Every row gives one point. To make a cloud, some directions were put in groups of two or more. Within a group, all points are equally far from the middle, so they leave a hole (a ring in 2 directions, a hollow ball in 3). The other directions are filled evenly. Then the cloud was stretched, turned, moved and blurred a little. How many holes are there, and how many directions does each take, smallest first?

Cloud:
[[ 4.4  1.9]
 [ 2.2  4.2]
 [ 3.6 -1.6]
 [ 3.5 -1.8]
 [ 3.9 -1.1]
 [ 4.4  0.0]
 [-3.3  2.6]
 [-4.1  1.3]
 [ 4.5  0.7]
 [ 3.2 -2.1]
 [ 0.8 -3.6]
 [ 3.1 -2.2]
 [ 4.4  0.0]
 [-4.5  0.3]]
Holes: 1 (2)

Cloud, 31 rows:
[[ 2.1 -1.4  4.6  2.1]
 [ 1.2  0.6 -4.0  2.0]
 [ 1.4  6.3 -0.2 -2.9]
 [ 3.4  2.6  3.6  2.3]
 [ 2.6  0.8 -1.8 -4.5]
 [-0.2  1.9  3.6 -3.7]
 [-2.8 -3.7  0.8 -4.6]
 [-2.4  4.4 -5.5 -0.6]
 [-0.9 -6.7  1.1 -1.9]
 [ 1.7  3.4  2.6 -4.4]
 [ 4.0  3.7  0.5  2.1]
 [ 1.6  6.0  1.7 -1.7]
 [-4.3  0.8 -4.5 -2.8]
 [ 2.5  0.3 -3.2  1.2]
 [ 0.1  5.7 -3.4 -3.1]
 [ 2.2  1.3  3.4 -5.0]
 [-3.3  0.6  0.4  0.8]
 [ 1.4  1.2  4.1  2.3]
 [ 2.3 -0.8 -3.3  0.1]
 [ 4.3  2.6  0.3  1.9]
 [ 0.0  3.7  3.3 -1.0]
 [-3.9 -1.5 -3.5 -4.2]
 [ 1.1  5.7 -3.4  1.8]
 [-0.4  1.5  3.3  1.6]
 [ 1.6  4.4 -1.1 -4.5]
 [-3.7  2.5 -5.3 -2.0]
 [ 1.4 -1.3 -3.6 -3.4]
 [ 3.8  0.3 -0.6 -3.7]
 [ 0.7 -5.5  3.4  0.3]
 [ 3.8  2.1  3.6  2.1]
 [ 3.6  2.3 -1.5  1.7]]
Holes: 2 (2, 2)

Cloud (50 x 6):
[[-2.2 -5.9 -0.8 -2.3  0.4  4.1]
 [ 0.0  3.3  1.2  0.5 -2.9  3.8]
 [-3.5 -1.3  5.8  1.6 -3.8  3.3]
 [-0.1 -2.3  1.6  4.2  3.6 -3.4]
 [-4.1 -1.8 -4.8  3.2  3.3  0.8]
 [-3.1  3.2  5.5  0.3  3.2 -0.1]
 [-4.6 -2.4 -4.1  3.4  3.1  0.2]
 [-1.8  0.0 -2.7  3.8  5.0  3.4]
 [-0.6 -2.0 -2.7 -2.7 -3.6  2.6]
 [-1.3  5.8 -0.8  4.5  1.5  0.2]
 [-5.6 -2.0  4.7  3.8  1.9 -0.4]
 [-1.7 -1.8 -0.2 -3.9  4.7  2.7]
 [ 2.1 -1.4  1.4  4.5 -3.1 -3.7]
 [-2.1 -3.8 -1.0 -4.2  0.6 -1.4]
 [-1.8  1.8  0.2 -2.8 -1.9 -3.4]
 [ 0.0 -3.1  5.1  2.7  0.1  3.0]
 [-2.2  2.4  4.9  0.2 -1.9  4.1]
 [ 0.7  0.5  0.2  7.2 -0.4  2.9]
 [-3.4  5.4  1.1  1.0  2.9 -2.0]
 [-1.6 -4.2 -2.5  2.3  0.9 -3.8]
 [-3.2 -4.9  3.1  1.7  2.3 -1.6]
 [ 0.6  0.7  1.1  5.7  0.2  4.1]
 [-5.0  0.4  2.9 -2.8 -1.0  4.2]
 [-2.2 -3.6  3.1  1.7  0.1 -3.7]
 [-2.1  0.0 -2.8 -2.4 -0.3 -3.3]
 [-1.2 -2.7 -3.6  5.0  1.8  4.1]
 [-5.7 -0.5  1.3 -3.4  2.3  3.1]
 [-2.6 -0.7  0.5  7.4 -0.4 -3.1]
 [-4.4 -2.9 -1.1  2.0  0.8 -3.4]
 [ 1.5  0.4  1.0  6.8 -2.6  2.1]
 [-4.6  0.2  5.0 -3.1 -0.4  0.3]
 [ 0.5 -4.3  3.8  2.8  0.1  3.4]
 [-1.7 -2.5 -2.5  0.6 -5.8 -0.8]
 [-5.7  1.0  0.0  5.9 -2.9 -1.1]
 [-5.7  3.1  3.1  2.0 -1.6  4.1]
 [-1.7 -5.1 -0.8 -3.2 -2.4  2.6]
 [ 1.6 -1.2 -1.1 -4.0  3.9 -0.8]
 [ 3.8  1.8 -1.4 -2.1 -0.5 -1.2]
 [-3.7 -1.6 -0.7  7.9 -1.4 -1.1]
 [-2.4  2.7  3.9 -1.4  3.4  3.0]
 [ 1.5  5.0 -2.2  1.6 -0.6 -2.3]
 [-1.7 -1.2 -3.1  0.7  1.2  5.6]
 [ 1.1 -5.4  3.6  1.3 -1.6 -0.1]
 [-4.3  3.2  0.9 -0.4  3.9  3.6]
 [-1.4  1.7  2.2 -0.7  3.6  4.6]
 [-1.2  0.5  5.8 -1.7 -2.5 -1.2]
 [ 1.3 -1.7 -0.6 -2.0  5.8 -0.8]
 [ 3.0 -4.5  1.0  0.9  0.4  3.0]
 [-5.3 -1.9 -2.1  1.6 -2.8  4.4]
 [-1.8  0.4 -0.2  0.8  6.6  2.9]]
Holes: 2 (3, 3)

Cloud:
[[ 3.3 -3.6 -2.3  1.9 -0.8  0.4  2.4 -0.9  2.1]
 [ 4.4 -1.7  0.9  0.5  3.3  3.4  4.1  1.1  1.4]
 [ 3.6  1.1  0.9  2.5  2.7 -4.9 -1.2 -4.2  2.9]
 [ 1.6 -1.3  0.6  3.6 -0.7 -7.4 -0.6  3.0 -2.5]
 [ 4.1  2.5  3.5  3.8  2.4 -1.4  4.0 -2.2 -1.6]
 [ 5.7  1.8  1.1  3.0  0.6  1.2  0.1  1.8 -6.3]
 [-2.9 -3.1 -2.0  3.7  4.3 -3.7  3.3  1.4  5.3]
 [-3.4  0.1 -0.8 -0.4 -1.4 -0.3 -1.2  2.2 -4.8]
 [-0.4 -3.0  0.5  2.9 -2.8 -0.7  3.6  1.2  6.4]
 [-2.6  0.6 -2.5 -0.1 -2.3  3.2 -0.7  0.7  2.9]
 [-2.5 -1.0  0.0 -1.3  2.8 -6.3  6.4 -0.8  0.6]
 [-0.7  1.3  1.9 -3.1  2.2 -1.6  3.7 -3.1 -2.0]
 [-0.3 -0.5  0.4  0.6 -1.8  7.4 -1.6 -1.8 -1.7]
 [ 3.7  0.5 -0.1  0.3  3.6  0.7  1.1  3.9 -3.4]
 [ 3.9  4.8 -2.5  3.8  1.0 -0.5 -2.1  4.8 -1.7]
 [-1.8 -1.9 -1.4 -0.7  0.7 -3.8  5.0 -5.0  7.1]
 [ 5.1  3.5  1.3  3.2  1.8 -2.7  3.6 -3.9 -0.7]
 [ 3.1 -4.7 -1.8  2.3  3.9 -3.2  1.3  0.9  0.2]
 [-1.0 -1.0  2.1  3.4 -3.2 -1.9 -3.1 -0.6 -2.3]
 [-5.0  0.0 -0.5  0.3  1.4 -1.9  2.9  4.3 -0.6]
 [ 2.5  1.8  0.2 -2.4 -1.4 -0.7  5.0 -3.2  0.1]
 [-1.5  5.6 -1.4 -0.8  1.8  0.2  1.8 -1.3  1.0]
 [ 2.3  0.8  1.4 -1.4 -3.2 -2.3  4.2  1.0  2.8]
 [-1.7  1.7 -3.1 -0.5 -0.4  0.4 -0.6  4.4  1.3]
 [ 1.1  1.5 -1.4  5.2  2.5  0.3 -0.7  6.3 -5.6]
 [ 1.1 -0.2 -2.3  3.1  0.8 -5.1  6.2 -0.5  5.8]
 [-3.6 -0.5  2.3  1.2  3.7  3.5  0.8  2.6  1.3]
 [ 2.4  0.9 -1.9  0.0  3.9 -7.7  5.2  0.7 -0.6]
 [ 3.7  2.6 -3.1  4.9 -0.6 -3.6  2.9  4.3  1.5]
 [ 0.5 -5.8  0.8  1.5 -2.3  0.4 -1.2 -2.5  0.2]
 [ 4.9 -1.2  3.2  6.8  1.2  5.3  1.8  2.9  2.5]
 [ 4.2 -1.6 -1.4  7.3 -0.7 -1.2  1.2  2.5  3.5]
 [ 0.3  0.2  2.3  1.6  1.6  6.4  3.9 -3.3  4.6]
 [ 3.5 -1.9 -1.5  3.1  2.2 -4.2  0.1 -5.1  3.8]
 [ 6.7 -2.0  2.0  5.1 -0.1 -2.0 -0.2 -3.8 -1.6]
 [-4.0 -2.7 -1.7  3.6  3.5 -4.2  0.9  2.0  4.5]
 [ 2.0 -1.8  4.1  2.1 -1.0  4.4 -2.4  1.1 -4.0]
 [ 6.3  0.0  0.2  3.9  0.9 -0.4  2.3 -4.6 -0.6]
 [-1.5  2.9 -1.9 -3.0  2.6 -2.2  0.0 -0.1 -1.6]
 [ 2.1  1.8  2.3  0.4  0.4 -1.9  1.4  5.7  0.4]
 [ 1.5 -1.0 -2.5  1.5  2.1 -0.3  6.0  4.0  5.1]
 [ 4.7 -0.5  1.9  3.5  4.4  3.9  5.0 -0.4  3.3]
 [-0.2  1.8  2.1  4.2  2.5 -0.9  0.6  1.9  4.7]
 [ 1.5 -1.3 -2.3  1.2  1.4 -8.5  0.4  3.3 -0.6]
 [-1.2 -3.2 -1.1 -2.6  4.9 -4.7  4.3 -2.0  4.2]
 [-3.5 -2.1 -1.6  2.4  2.2 -4.1  1.9  5.3 -0.4]
 [ 3.4 -3.1  3.2  2.8 -2.6  4.1 -0.1  0.7  2.9]
 [-5.9 -0.6  0.5 -1.9  2.4 -3.8  1.8 -1.9 -0.6]
 [ 0.6 -0.4  0.4 -3.0  1.0 -4.5  6.3 -1.1  6.5]
 [-0.6  3.8 -1.5 -1.9  4.5 -1.6  1.2 -0.7 -0.4]
 [ 2.9  1.0  1.5  5.4 -0.1  1.7 -3.1 -5.1 -0.7]
 [ 4.6  2.1  0.3  3.4  2.8 -2.4  4.0  4.3 -3.8]
 [ 5.3 -0.5  1.5  4.8  2.0  0.2  1.3 -6.3  1.9]
 [-0.5 -0.1  1.3 -3.4  4.6 -1.8  3.5 -1.6 -0.7]
 [ 0.0  0.5 -1.9  6.0  4.5  3.3 -0.9  0.6  1.7]
 [ 0.8 -2.2 -0.9  7.2  0.3  1.7 -3.6 -2.2  0.8]
 [-4.4  0.1  0.4 -1.7  4.4  0.0  2.8 -0.1  3.4]
 [-1.1 -0.9  4.5  3.4  0.6  0.0  0.2  3.7 -2.1]
 [ 1.1  1.9  1.4  0.0  0.1  4.2  1.6 -5.2 -2.0]
 [ 2.2 -1.1  3.3  5.3 -0.8  5.2 -4.4 -2.3 -2.4]
 [ 3.3  1.1  1.5  5.2  1.6 -6.6  1.8  4.2  1.6]
 [ 1.4 -1.4  1.7  0.6  3.2  2.7  6.4 -0.9  0.0]
 [ 0.1 -2.6  0.1  1.0 -0.3  3.4  4.9  3.4  5.8]
 [ 4.4 -0.5  1.5  6.8  2.1 -0.2  0.6  4.4  4.1]
 [-1.9  0.2  1.8  0.8  3.0  1.7 -3.5  1.5  0.7]
 [ 2.5 -0.4  5.0  2.5 -2.1 -0.2  3.1  1.5 -0.7]
 [ 4.4 -0.2 -1.3  2.5  6.7 -5.8  0.8 -0.8  0.5]
 [ 2.6 -1.9 -1.6  2.9  2.7 -4.8  0.3 -5.1  4.4]
 [ 4.1 -1.0 -0.2  2.7  3.0 -4.8  1.0 -2.4 -4.7]
 [ 3.1  3.8  0.8  6.3  1.4 -4.1  2.5  3.2  0.1]
 [ 1.7 -0.3  0.9  4.9  5.0  2.5  4.4  2.1 -0.6]
 [-2.8 -1.1 -0.2  1.2 -0.6 -4.7  5.1 -4.1  2.5]
 [ 1.2  0.5  0.2  5.7 -2.4 -2.8 -3.6 -0.6 -1.7]
 [-1.2 -1.2  4.8  1.2  1.8  0.4  4.2  1.4 -0.1]
 [ 2.8  1.6  1.3  2.9  4.0 -8.2  1.3 -3.8 -1.0]
 [-0.1 -4.7  2.2  4.4  5.1 -1.7 -0.1 -4.6  4.4]
 [ 0.3 -1.6  3.4  1.8 -2.2  1.1 -2.9 -5.5 -0.5]
 [ 4.3  3.6  0.4  1.7  0.1 -0.8  6.5 -0.1 -0.7]
 [-4.0 -2.4 -0.3  4.2  4.1 -5.4 -1.6  1.3 -0.6]
 [ 0.4  0.9 -2.9 -1.4  2.2  0.3  2.1 -3.2  3.8]
 [ 4.1  3.6 -1.4  2.7  2.9 -3.7  4.0  5.9 -1.4]
 [ 3.8 -1.2  1.4  6.9  5.0 -2.1  1.5  4.7  2.3]
 [-0.1  0.6 -2.3  1.7  0.6 -5.7  6.8 -1.0  5.0]
 [ 3.8 -0.2  2.5 -1.1  1.7 -3.1  3.2  1.1  4.8]
 [ 3.2 -2.1  4.0  0.5  2.5 -4.2 -0.6  1.2 -2.0]
 [ 1.0 -2.2 -1.8  6.6  0.8 -1.6 -2.6  2.8  3.0]
 [ 0.1  0.4 -2.9  4.8  0.1 -2.8  4.8  0.8  5.2]
 [ 2.6  2.1  4.1  4.3  3.5 -2.0  3.2  2.6 -1.4]
 [ 1.7 -1.2  2.6  3.4 -0.6 -1.5  3.5  1.4  7.2]
 [-1.4 -0.8  1.7 -1.1 -0.7 -2.7  5.5 -4.5  6.9]
 [ 2.6  2.7  1.4 -0.4  5.8 -1.2  3.1 -0.8  2.5]
 [-0.2 -4.7  3.7  2.7  3.7 -0.2 -3.1 -4.4 -0.5]
 [ 0.8 -1.5  1.4  1.1 -0.2  0.1  2.0  4.5  5.4]
 [ 5.1 -0.2  2.9  3.8  1.4 -2.9 -0.7 -5.5 -3.1]
 [ 2.2  2.2  0.6  0.0 -1.8  3.7 -0.8 -1.2 -5.0]
 [ 5.3 -5.3  0.7  6.5  0.6 -0.8  0.4  0.3  1.2]
 [ 1.3  2.3  3.5 -1.4  0.8 -3.5  2.4 -4.6  1.7]
 [ 2.3 -0.1  3.3  3.6  1.5 -2.6 -2.1  4.9 -2.8]
 [ 0.0 -3.0  2.4 -0.8  0.9  2.9  5.9 -4.0  6.8]
 [ 6.0 -2.1  4.1  2.9  4.2  1.2  0.0 -0.6 -1.5]
 [-0.1 -1.0  4.2  2.5  3.7 -0.9 -3.1 -3.2 -3.6]]
Holes: 3 (3, 3, 3)
